Each row is a point. Each copy is the shape, with its points in the same order, stretched, turned, moved and blurred by noise. Some copies are also mirrored. Which?

Shape (8 x 3)
[[ 0.01 -0.42 -0.17]
 [ 0.37  0.09 -0.22]
 [-0.17 -0.46  0.65]
 [ 0.36 -0.17 -0.08]
 [ 0.15  0.27 -0.25]
 [-0.53 -0.29  0.91]
 [ 0.08  0.23  0.10]
 [-0.60  0.20  0.19]]
Copy 1 (8 x 3)
[[ 0.16 -0.39  0.12]
 [-0.03 -0.01 -0.38]
 [-0.54 -0.60  0.50]
 [-0.08 -0.31 -0.26]
 [-0.01  0.20 -0.22]
 [-0.77 -0.39  0.83]
 [-0.29  0.09 -0.07]
 [-0.24  0.27  0.59]]
Copy 1 is: mirrored
Copy 2 (8 x 3)
[[-0.12 -0.51  0.06]
 [ 0.27 -0.19 -0.23]
 [-0.03 -0.34  0.88]
 [ 0.31 -0.39 -0.03]
 [ 0.16  0.05 -0.23]
 [-0.21  0.00  1.14]
 [ 0.16  0.11  0.11]
 [-0.46  0.27  0.40]]
Copy 2 is: only turned

Shape (10 x 4)
[[ 0.29 -0.07 -0.06 -0.49]
 [-0.63  0.02 -0.16  0.03]
 [ 0.07  0.10  0.19 -0.19]
 [ 0.35  0.14 -0.45  0.12]
 [ 0.50 -0.43 -0.16 -0.32]
 [ 0.18  0.17  0.64  0.46]
 [-0.30 -0.02  0.47 -0.41]
 [ 0.05 -0.23  0.65  0.57]
 [-0.52 -0.24 -0.54 -0.51]
 [-0.09 -0.33 -0.38  0.45]]
Copy 1 (10 x 4)
[[ 0.09 -0.33 -0.51 -0.03]
 [-0.23  0.62 -0.27 -0.26]
 [-0.13 -0.02 -0.26  0.14]
 [ 0.60  0.12 -0.40  0.19]
 [ 0.39 -0.46 -0.31 -0.27]
 [-0.10  0.02  0.47  0.43]
 [-0.61 -0.01 -0.20 -0.12]
 [-0.08  0.02  0.73  0.08]
 [-0.12  0.36 -0.75 -0.62]
 [ 0.52  0.42  0.09 -0.29]]
Copy 1 is: mirrored
Copy 2 (10 x 4)
[[-0.25 -0.18 -0.55 -0.25]
 [-0.64 -0.05  0.44 -0.27]
 [-0.25  0.16 -0.19  0.05]
 [ 0.24  0.03  0.02 -0.51]
 [-0.03 -0.46 -0.50 -0.19]
 [ 0.14  0.38  0.10  0.60]
 [-0.76  0.06 -0.23  0.31]
 [ 0.23 -0.06  0.30  0.66]
 [-0.86 -0.39  0.02 -0.58]
 [ 0.06 -0.40  0.50 -0.29]]
Copy 2 is: mirrored
Copy 3 (10 x 4)
[[ 0.26 -0.05 -0.29 -0.45]
 [-0.55  0.17 -0.19  0.32]
 [ 0.00  0.17  0.10 -0.15]
 [ 0.43  0.40 -0.26  0.32]
 [ 0.56 -0.26 -0.44 -0.03]
 [ 0.12  0.06  0.72  0.27]
 [-0.44 -0.20  0.20 -0.29]
 [ 0.05 -0.20  0.66  0.49]
 [-0.41 -0.07 -0.88  0.07]
 [ 0.05 -0.03 -0.24  0.80]]
Copy 3 is: only turned
Copy 4 (10 x 4)
[[ 0.37 -0.22 -0.58 -0.51]
 [-0.52 -0.08 -0.10  0.02]
 [ 0.33  0.06 -0.23 -0.24]
 [ 0.27  0.05 -0.85  0.10]
 [ 0.55 -0.56 -0.73 -0.32]
 [ 0.61  0.09  0.31  0.36]
 [ 0.06 -0.18  0.16 -0.38]
 [ 0.52 -0.31  0.44  0.48]
 [-0.56 -0.42 -0.66 -0.56]
 [-0.07 -0.37 -0.51  0.40]]
Copy 4 is: only turned

Shape (12 x 6)
[[-0.65  0.27  0.01 -0.13  0.28  0.60]
 [-0.18  0.17 -0.04  0.05  0.17 -0.16]
 [-0.02  0.48  0.28 -0.23  0.42 -0.31]
 [-0.62 -0.35 -0.27  0.15 -0.50  0.57]
 [ 0.06 -0.74 -0.52  0.23 -0.43  0.34]
 [-0.40 -0.48 -0.27 -0.21  0.11  0.37]
 [ 0.68 -0.37  0.23  0.28 -0.31 -0.47]
 [ 0.17 -0.25  0.01  0.24 -0.38 -0.39]
 [ 0.41 -0.32  0.48  0.54  0.01 -0.22]
 [-0.30  0.46  0.32 -0.11  0.31 -0.34]
 [ 0.72 -0.24 -0.54  0.72 -0.13  0.53]
 [-0.06  0.39  0.32 -0.45  0.08  0.13]]
Copy 1 (12 x 6)
[[-0.56  0.37  0.65 -0.11 -0.01  0.47]
 [ 0.03 -0.06  0.38  0.17 -0.08  0.15]
 [ 0.35  0.07  0.80 -0.03 -0.20  0.15]
 [-0.90  0.14 -0.29  0.01 -0.12  0.16]
 [-0.33  0.03 -0.81 -0.15  0.20  0.11]
 [-0.42 -0.02  0.01 -0.45  0.24  0.32]
 [ 0.65 -0.09 -0.33  0.10 -0.06 -0.55]
 [ 0.19 -0.23 -0.23  0.16 -0.13 -0.28]
 [ 0.45  0.19 -0.05  0.29  0.32 -0.56]
 [ 0.14 -0.11  0.87  0.05 -0.22  0.08]
 [ 0.31  0.53 -0.92  0.43  0.40  0.36]
 [ 0.07  0.30  0.57 -0.32 -0.43  0.18]]
Copy 1 is: mirrored
Copy 2 (12 x 6)
[[-0.61  0.55  0.07  0.05  0.70  0.48]
 [-0.17  0.22 -0.23 -0.14  0.29 -0.15]
 [ 0.07  0.42  0.10 -0.49  0.42 -0.30]
 [-0.94  0.10 -0.32  0.33 -0.04  0.67]
 [-0.44 -0.56 -0.52  0.23 -0.21  0.59]
 [-0.72 -0.22 -0.27 -0.05  0.50  0.54]
 [ 0.29 -0.49 -0.06 -0.07 -0.62 -0.36]
 [-0.14 -0.16 -0.30 -0.07 -0.41 -0.22]
 [ 0.16 -0.46  0.23  0.31 -0.13 -0.36]
 [-0.19  0.50  0.08 -0.34  0.41 -0.43]
 [ 0.53 -0.35 -0.53  0.60 -0.17  0.53]
 [-0.14  0.42  0.29 -0.54  0.18  0.17]]
Copy 2 is: only turned

Shape (12 x 8)
[[ 0.05 -0.77  0.00 -0.04 -0.31 -0.54 -0.63  0.28]
 [-0.17  0.22  0.18 -0.11 -0.26  0.29 -0.23  0.66]
 [ 0.34 -0.27  0.06  0.38 -0.26  0.08 -0.01  0.04]
 [-0.38  0.02  0.15 -0.33 -0.10  0.27  0.21  0.35]
 [ 0.38  0.09  0.57 -0.42  0.25 -0.15  0.12  0.49]
 [ 0.20 -0.21  0.00  0.46  0.23 -0.21 -0.12  0.33]
 [ 0.27 -0.44  0.64 -0.47  0.40  0.02 -0.09 -0.47]
 [-0.01  0.39  0.74  0.25 -0.36 -0.68  0.19 -0.39]
 [ 0.65  0.78 -0.15 -0.20 -0.32  0.38 -0.09  0.12]
 [ 0.09  0.63  0.58  0.35 -0.64  0.22  0.28  0.06]
 [ 0.38 -0.14  0.23  0.00  0.24  0.56  0.67 -0.63]
 [ 0.20  0.60  0.56 -0.13 -0.08 -0.21 -0.43 -0.05]]
Copy 1 (12 x 8)
[[ 0.34 -0.72  0.49  0.22 -0.09 -0.30 -0.19  0.54]
 [-0.28  0.48  0.29  0.11 -0.25  0.28 -0.37  0.38]
 [ 0.42 -0.07  0.09  0.21 -0.42  0.34  0.13 -0.08]
 [-0.53  0.25  0.29 -0.13 -0.23  0.31  0.06  0.25]
 [ 0.18  0.51  0.61 -0.07  0.32  0.01  0.30  0.33]
 [ 0.26  0.04 -0.04  0.57  0.01  0.09  0.23  0.10]
 [ 0.36 -0.42  0.75 -0.31  0.56  0.40  0.30 -0.15]
 [ 0.11  0.30  0.84  0.12 -0.34 -0.41  0.08 -0.77]
 [ 0.42  0.84 -0.17 -0.49 -0.18  0.34 -0.43 -0.08]
 [ 0.02  0.83  0.51  0.10 -0.78  0.30 -0.13 -0.52]
 [ 0.30 -0.01  0.08 -0.38 -0.09  0.85  0.61 -0.56]
 [ 0.15  0.55  0.61 -0.04  0.19 -0.08 -0.44 -0.31]]
Copy 1 is: only turned
Copy 2 (12 x 8)
[[-0.49 -0.38  0.37 -0.41  0.15 -0.99  0.14 -0.30]
 [-0.24  0.27  0.54  0.05  0.09 -0.02  0.08  0.56]
 [ 0.11 -0.30  0.40  0.08  0.18 -0.17  0.39 -0.36]
 [-0.06 -0.10  0.15 -0.18 -0.09  0.22  0.01  0.60]
 [ 0.55 -0.16  0.59 -0.34  0.32 -0.25 -0.15  0.48]
 [-0.02 -0.22  0.22  0.12  0.70 -0.37  0.20 -0.17]
 [ 0.40 -0.83  0.52 -0.58  0.01  0.10 -0.61 -0.31]
 [ 0.70 -0.55  0.20  0.77 -0.38 -0.69 -0.38 -0.02]
 [ 0.58  0.75  0.42  0.05 -0.06  0.20  0.13 -0.15]
 [ 0.52 -0.02  0.57  0.82 -0.36  0.02  0.12  0.29]
 [ 0.76 -0.68  0.11 -0.20 -0.04  0.83  0.04 -0.39]
 [ 0.38  0.09  0.58  0.34 -0.04 -0.36 -0.63 -0.01]]
Copy 2 is: mirrored
Copy 3 (12 x 8)
[[-0.32 -0.27 -0.02 -0.15  0.25 -0.45 -0.91  0.08]
 [-0.35  0.19  0.13  0.13  0.01  0.44 -0.18  0.58]
 [ 0.09 -0.54  0.32  0.09  0.10 -0.05 -0.15  0.15]
 [-0.04  0.21 -0.10  0.26  0.13  0.41 -0.12  0.29]
 [ 0.31  0.44  0.46 -0.23  0.42  0.13 -0.05  0.38]
 [-0.18 -0.41  0.29  0.09  0.59 -0.10 -0.08  0.27]
 [ 0.49  0.09  0.28 -0.38  0.38  0.04 -0.43 -0.60]
 [-0.15  0.27  0.53  0.31 -0.17 -0.64  0.37 -0.27]
 [ 0.13 -0.08  0.31 -0.73 -0.27  0.49  0.35  0.55]
 [ 0.01 -0.10  0.44  0.43 -0.54  0.13  0.34  0.38]
 [ 0.97 -0.36  0.15  0.01  0.23  0.22  0.33 -0.37]
 [-0.41  0.38  0.55 -0.42 -0.09  0.07  0.01 -0.03]]
Copy 3 is: mirrored

Shape (14 x 9)
[[-0.68 -0.38 -0.47 -0.40 -0.18  0.36  0.52 -0.14  0.07]
 [-0.23 -0.12  0.13 -0.38  0.72  0.37 -0.05 -0.01  0.08]
 [-0.28 -0.16 -0.51  0.11 -0.26 -0.02 -0.07 -0.06 -0.17]
 [-0.05 -0.26  0.58  0.15 -0.36 -0.06 -0.19 -0.23  0.08]
 [-0.06 -0.36 -0.32  1.24 -0.25 -0.30  0.07 -0.25  0.24]
 [ 0.02  0.50 -0.40  0.30 -0.15  0.18  0.28 -0.18  0.53]
 [-0.07  0.01 -0.53 -0.35  0.35 -1.27  0.00 -0.23 -0.36]
 [-0.08 -0.23 -0.50 -0.21 -0.15  0.31  0.47  0.46  0.41]
 [-0.16 -0.39 -0.45 -0.20 -0.25 -0.16  0.40  0.15  0.22]
 [-0.12 -0.36  1.01 -0.10 -0.14  0.13  0.31 -0.05 -0.87]
 [-0.41  1.01  0.65 -0.40  0.68  0.43 -0.12  0.23 -0.11]
 [-0.05 -0.06 -0.32 -0.22  0.28  0.39 -0.14  0.11 -0.19]
 [-0.71 -0.22  0.41  0.08 -0.24  0.11  0.16  0.17  0.13]
 [-0.16 -0.15  0.56  0.14 -0.23 -0.67 -0.07  0.09 -0.28]]
Copy 1 (14 x 9)
[[-0.40 -0.26 -0.73 -0.60 -0.25  0.23  0.24  0.31  0.42]
 [-0.07  0.51 -0.09 -0.23 -0.02  0.26 -0.30  0.50  0.22]
 [-0.40 -0.25 -0.21 -0.08 -0.25 -0.09 -0.05 -0.32  0.17]
 [ 0.13  0.06  0.59 -0.02 -0.06  0.34  0.47 -0.27  0.10]
 [ 0.06 -0.60  0.14  0.76  0.64  0.08  0.27 -0.90  0.17]
 [ 0.29  0.16 -0.42  0.01  0.27 -0.11  0.39 -0.37 -0.09]
 [-0.84 -0.02  0.33 -0.52  0.25 -0.85  0.04  0.15  0.02]
 [ 0.18 -0.30 -0.64 -0.23 -0.32  0.10  0.03  0.29 -0.02]
 [-0.06 -0.41 -0.35 -0.36 -0.09 -0.07  0.19  0.24  0.12]
 [-0.45  0.25  0.60 -0.10  0.00  0.84  0.38  0.10 -0.49]
 [-0.25  1.43  0.10  0.13 -0.16  0.09  0.20  0.49 -0.28]
 [-0.27  0.18 -0.26 -0.26 -0.32  0.03 -0.38 -0.01 -0.04]
 [-0.17  0.09  0.08  0.21 -0.20  0.33  0.59  0.18  0.26]
 [-0.25  0.02  0.85  0.21  0.04 -0.08  0.52  0.00 -0.19]]
Copy 1 is: only turned
Copy 2 (14 x 9)
[[-0.36 -0.19 -0.84 -0.06 -0.23 -0.65  0.29 -0.62  0.12]
 [-0.23 -0.29 -0.17 -0.16  0.70  0.06  0.21 -0.41 -0.05]
 [-0.18  0.01 -0.43  0.29 -0.36 -0.23  0.02 -0.15 -0.39]
 [-0.09  0.25  0.38 -0.23 -0.33  0.46  0.26 -0.29 -0.08]
 [ 0.34 -0.30  0.17  1.11 -1.03  0.38  0.11 -0.34 -0.26]
 [ 0.61 -0.15 -0.58  0.44 -0.31  0.16  0.08  0.02  0.44]
 [ 0.36  0.17  0.31  0.29 -0.14 -1.11 -0.07  0.15 -0.79]
 [ 0.11 -0.68 -0.82 -0.11 -0.39 -0.26  0.28  0.00  0.08]
 [ 0.12 -0.38 -0.42 -0.07 -0.52 -0.51  0.23 -0.15 -0.14]
 [-0.50  0.41  0.23 -0.19  0.08  0.33  1.12 -0.32 -0.49]
 [-0.23  0.12 -0.21 -0.14  1.13  0.39  0.41  0.36  0.53]
 [-0.16 -0.15 -0.61 -0.01  0.35  0.05  0.11 -0.10 -0.43]
 [-0.57 -0.12 -0.01  0.04 -0.32  0.09  0.38 -0.22  0.37]
 [-0.11  0.18  0.62  0.02 -0.41  0.12  0.39  0.15 -0.33]]
Copy 2 is: only turned
Copy 3 (14 x 9)
[[-0.20 -0.23 -0.90 -0.38 -0.25  0.29  0.53 -0.40  0.05]
 [-0.05 -0.24  0.04 -0.65  0.19  0.69 -0.04  0.27 -0.05]
 [-0.19 -0.07 -0.57  0.36  0.15  0.00  0.27 -0.24 -0.26]
 [-0.12 -0.32  0.48  0.12 -0.12  0.00  0.27  0.02 -0.01]
 [ 0.36 -0.44 -0.21  0.69  0.17 -0.58  0.25 -0.34 -0.79]
 [ 0.69  0.11 -0.36  0.03 -0.34 -0.01  0.00 -0.17 -0.28]
 [-0.51  0.22 -0.46 -0.28  0.51 -0.67 -0.41 -0.19 -0.02]
 [ 0.20  0.19 -0.80 -0.17 -0.29  0.08  0.62  0.33 -0.20]
 [-0.10  0.09 -0.75 -0.19 -0.23 -0.25  0.50  0.13 -0.11]
 [-0.27  0.25  0.80 -0.18  0.42  0.32  0.84 -0.15 -0.07]
 [ 0.07  0.48  0.45 -0.60 -0.33  1.22 -0.28  0.03 -0.11]
 [ 0.04 -0.14 -0.39 -0.18  0.32  0.46  0.14  0.14 -0.05]
 [-0.27 -0.15  0.08 -0.04 -0.53  0.30  0.54 -0.33 -0.30]
 [-0.44  0.11  0.28  0.15  0.03 -0.28  0.22 -0.19 -0.27]]
Copy 3 is: mirrored

Shape (14 x 9)
[[-0.33 -0.16  0.09  0.25 -0.47  0.21 -0.05  0.37  0.29]
 [ 1.20  0.10 -0.09 -0.05 -0.07 -0.20  0.11 -0.01  0.13]
 [-0.13 -0.31  0.02 -0.21 -0.42  0.35 -0.18  0.10  0.08]
 [ 0.11 -0.23 -0.11 -0.10  0.00 -0.48  0.13  0.37 -0.24]
 [-0.06 -0.03  0.18  0.17 -0.26  0.31 -0.23  0.52 -0.25]
 [-0.07  0.49 -0.03 -0.22 -0.20  0.16 -0.21  0.00  0.15]
 [-0.25  0.13  0.09  0.35 -0.20  0.35 -0.47  0.04  0.15]
 [-0.13 -0.09  0.04  0.27  0.54 -0.24 -0.23 -0.72 -0.20]
 [-0.09  0.29 -1.75 -0.11  0.62 -0.27 -0.33  0.24 -0.25]
 [-0.05  0.22  0.13 -0.68 -0.14 -0.26 -0.22  0.29 -0.17]
 [ 0.26 -0.19  0.07 -0.73 -0.47  0.09 -1.16  0.34  0.21]
 [-0.23  0.09 -0.31 -0.12  0.73  0.36 -0.38 -0.36  0.04]
 [-0.20 -0.18  0.27  0.19  0.35  0.06  0.13  0.12  0.18]
 [ 0.06  0.06 -0.26  0.32 -0.27  0.19  0.24  0.04 -0.45]]
Copy 1 (14 x 9)
[[-0.53 -0.12  0.31  0.03  0.36  0.21 -0.36  0.30  0.15]
 [ 0.43  0.72 -0.54 -0.20  0.52  0.41 -0.01  0.19 -0.63]
 [-0.48 -0.02  0.13 -0.38 -0.20  0.26 -0.18  0.21  0.00]
 [ 0.11  0.06  0.16  0.51 -0.07 -0.01  0.08  0.22 -0.61]
 [-0.40  0.43  0.31  0.25  0.01  0.39 -0.15  0.08  0.00]
 [-0.02  0.42  0.19 -0.28  0.01 -0.16  0.00  0.21  0.14]
 [-0.38  0.27  0.08  0.08  0.14  0.16 -0.36 -0.01  0.48]
 [ 0.06  0.05 -0.60  0.25 -0.13 -0.24  0.01 -0.76  0.04]
 [ 1.18  0.26 -0.47  0.71 -0.97 -0.07  0.02  0.67  0.48]
 [ 0.05  0.38  0.63 -0.11 -0.35 -0.26  0.24  0.24 -0.48]
 [-0.27  0.78  0.35 -0.67 -0.84  0.14 -0.78  0.35 -0.46]
 [ 0.35  0.02 -0.17 -0.15 -0.40  0.01 -0.10 -0.53  0.51]
 [ 0.08 -0.26  0.17  0.05  0.24  0.00 -0.08 -0.40  0.10]
 [-0.37  0.33 -0.23  0.40  0.22  0.41  0.29  0.35  0.08]]
Copy 1 is: mirrored
Copy 2 (14 x 9)
[[-0.21  0.01 -0.22  0.44  0.12  0.32 -0.10  0.25  0.43]
 [ 1.07 -0.10 -0.21 -0.28  0.05 -0.29  0.26 -0.07 -0.21]
 [-0.16 -0.39 -0.20 -0.01  0.23  0.41  0.03  0.27  0.18]
 [-0.05 -0.46 -0.12  0.04 -0.06 -0.55 -0.08  0.36 -0.14]
 [-0.09 -0.03 -0.20  0.21  0.15  0.26 -0.43  0.21 -0.10]
 [-0.05  0.10  0.06 -0.36 -0.01  0.14 -0.05 -0.28  0.24]
 [-0.06  0.02 -0.21  0.39 -0.08  0.51 -0.29 -0.33  0.36]
 [ 0.02 -0.66  0.25  0.53 -0.27 -0.14  0.03 -0.78 -0.05]
 [-0.58 -0.25 -1.21 -0.52 -0.32 -1.20 -0.36 -0.97  0.21]
 [-0.09 -0.34  0.22 -0.67  0.05 -0.18 -0.31  0.33  0.00]
 [ 0.41 -0.66 -0.45 -0.81 -0.06  0.44 -0.79  0.41  0.36]
 [-0.18 -0.45 -0.14  0.04  0.30 -0.11 -0.29 -0.88  0.18]
 [-0.05 -0.19  0.23  0.56  0.42 -0.17 -0.11 -0.03  0.17]
 [-0.32  0.02 -0.24  0.30 -0.08  0.01  0.23 -0.22 -0.38]]
Copy 2 is: only turned
Copy 3 (14 x 9)
[[-0.13  0.13  0.03  0.32  0.47 -0.11  0.02  0.59 -0.18]
 [ 0.82  0.53 -0.11 -0.01 -0.79 -0.01  0.48 -0.24 -0.03]
 [ 0.05 -0.19 -0.10  0.13  0.01 -0.14 -0.08  0.73 -0.39]
 [ 0.50 -0.01 -0.33  0.14  0.31 -0.74  0.15 -0.13 -0.16]
 [ 0.16  0.15  0.06  0.38  0.32 -0.06 -0.13  0.36 -0.74]
 [ 0.04  0.46 -0.15 -0.21 -0.10 -0.15 -0.51  0.46 -0.13]
 [-0.23  0.12  0.02  0.36  0.04  0.20 -0.60  0.44 -0.31]
 [-0.29 -0.41 -0.21  0.00 -0.45 -0.34 -0.61 -0.47  0.16]
 [ 0.13  0.16 -2.05  0.32  0.42 -0.21 -0.49 -0.80 -0.09]
 [ 0.68  0.06 -0.16 -0.29  0.08 -0.53 -0.38  0.57 -0.10]
 [ 0.97 -0.44 -0.20  0.45 -0.31  0.24 -0.69  1.21 -0.31]
 [-0.14 -0.34 -0.59 -0.29 -0.02  0.22 -0.85 -0.21 -0.14]
 [-0.03 -0.11  0.20 -0.19  0.34 -0.02 -0.13 -0.27 -0.10]
 [-0.22  0.39 -0.40  0.24 -0.06 -0.55  0.27  0.00 -0.68]]
Copy 3 is: only turned

Shape (14 x 11)
[[-0.59  0.21  0.54  0.03  1.06  0.35 -0.05 -0.19 -0.07  0.26 -0.11]
 [-0.33  0.26  0.59 -0.20  0.18 -0.15 -0.46 -0.01 -0.09  0.40 -0.15]
 [-0.62  0.14 -0.20 -0.27  0.04 -0.12 -0.10  0.02  0.10 -0.25 -0.39]
 [-0.45 -0.06 -0.01  0.67 -0.28 -0.09 -0.10 -0.19  0.44 -0.15  0.98]
 [-0.13  0.00 -0.16  0.16  1.69  0.02 -0.39 -0.12  0.00  0.13 -0.08]
 [-0.41 -0.16 -0.23 -0.22 -0.34  0.25 -0.22 -0.34 -0.21 -0.34 -0.22]
 [-0.07  0.10 -0.12  0.15 -0.25 -0.04 -0.56 -0.31 -0.29  0.43 -0.34]
 [ 0.48  0.25 -0.16 -0.17 -0.16 -0.08 -0.33 -0.47  0.22  0.43 -0.25]
 [ 0.01 -0.11 -0.16  0.21  0.64  0.08 -0.35  0.36  0.14 -0.04  0.95]
 [-0.25 -0.53  0.78  0.11 -0.35  0.09 -0.36 -0.35  0.22 -0.19 -0.31]
 [-0.54 -0.02  0.79  0.24 -0.33 -0.09  1.08 -0.12 -0.23  0.27 -0.21]
 [-0.45  0.14  0.32 -0.02  0.13 -0.04 -0.23 -0.26 -0.30 -0.84 -0.33]
 [ 0.26  0.25  0.01  0.19 -0.11  0.43 -0.26 -0.18  0.21  0.21 -0.35]
 [-0.39  0.24 -0.20  0.08  0.40 -0.12 -0.31  0.33 -0.10 -0.07 -0.39]]
Copy 1 (14 x 11)
[[ 0.18  0.52  0.61  0.12  1.08  0.57 -0.16 -0.08 -0.39  0.44  0.25]
 [ 0.00  0.18  0.67 -0.25  0.61 -0.19 -0.47  0.37  0.00  0.31  0.12]
 [-0.41  0.49  0.04 -0.19  0.23 -0.10 -0.18 -0.16  0.00 -0.20 -0.24]
 [-0.28 -0.01 -0.01  0.70 -0.31  0.14 -0.75  0.04 -0.04 -0.54  0.76]
 [ 0.62  0.50 -0.22  0.51  1.34  0.38 -0.43 -0.16 -0.18  0.69 -0.27]
 [-0.05 -0.03  0.04 -0.56  0.01 -0.12 -0.31 -0.30 -0.23 -0.50 -0.29]
 [ 0.18 -0.21  0.51 -0.25  0.02 -0.38 -0.82 -0.11 -0.03  0.28 -0.35]
 [ 0.38 -0.03  0.12 -0.40 -0.23 -0.53 -0.30 -0.18  0.18  0.64  0.08]
 [ 0.27  0.04 -0.59  0.41  0.59  0.46 -0.73  0.48  0.01  0.02  0.31]
 [ 0.16 -0.35  0.76 -0.31  0.34 -0.02 -0.19 -0.19  0.43 -0.55  0.25]
 [-0.75 -0.27  1.08  0.41 -0.15  0.19  0.77  0.07 -0.25  0.02  0.22]
 [ 0.31  0.35  0.38 -0.12  0.39 -0.13 -0.08  0.10 -0.21 -0.76 -0.28]
 [ 0.38  0.16  0.51 -0.24 -0.12  0.19 -0.38 -0.11  0.37  0.45 -0.02]
 [-0.02  0.53  0.17  0.02  0.42  0.09 -0.48  0.22  0.14  0.13 -0.52]]
Copy 1 is: only turned
Copy 2 (14 x 11)
[[-0.20 -0.01  0.48 -0.39  0.97 -0.11  0.30  0.24 -0.62 -0.27  0.04]
 [-0.27  0.26  0.26 -0.09  0.31 -0.48 -0.14  0.39 -0.49  0.41  0.03]
 [-0.51 -0.04 -0.43 -0.15  0.21 -0.58  0.09  0.29 -0.14 -0.24 -0.04]
 [-0.39  0.29  0.50  0.56  0.01 -0.16  0.43  0.60  0.67 -0.45  0.13]
 [ 0.28  0.04  0.46 -0.70  1.24 -0.40  0.13  0.20  0.14 -0.38 -0.46]
 [-0.49 -0.15 -0.11 -0.11 -0.22 -0.22 -0.26 -0.11  0.04 -0.30  0.03]
 [-0.27  0.53  0.03  0.00 -0.04  0.08 -0.41 -0.04 -0.12  0.15 -0.23]
 [ 0.44  0.51 -0.16  0.02  0.08 -0.07 -0.22 -0.20  0.22  0.36  0.21]
 [ 0.19  0.00  0.63 -0.30  0.32 -0.09  0.36  0.89  0.85 -0.33 -0.08]
 [-0.53 -0.44  0.25  0.69  0.19 -0.19 -0.42  0.02 -0.41  0.25  0.24]
 [-0.55 -0.33  0.05  0.46  0.05  0.19  0.93 -0.12 -0.99  0.15 -0.05]
 [-0.29 -0.33  0.10  0.01  0.08 -0.75 -0.10  0.11 -0.51 -0.61 -0.12]
 [ 0.38  0.30 -0.25  0.12  0.21  0.32 -0.26  0.14 -0.22  0.00  0.15]
 [-0.25  0.21 -0.22 -0.28  0.42 -0.37  0.04  0.58 -0.20 -0.18 -0.46]]
Copy 2 is: mirrored
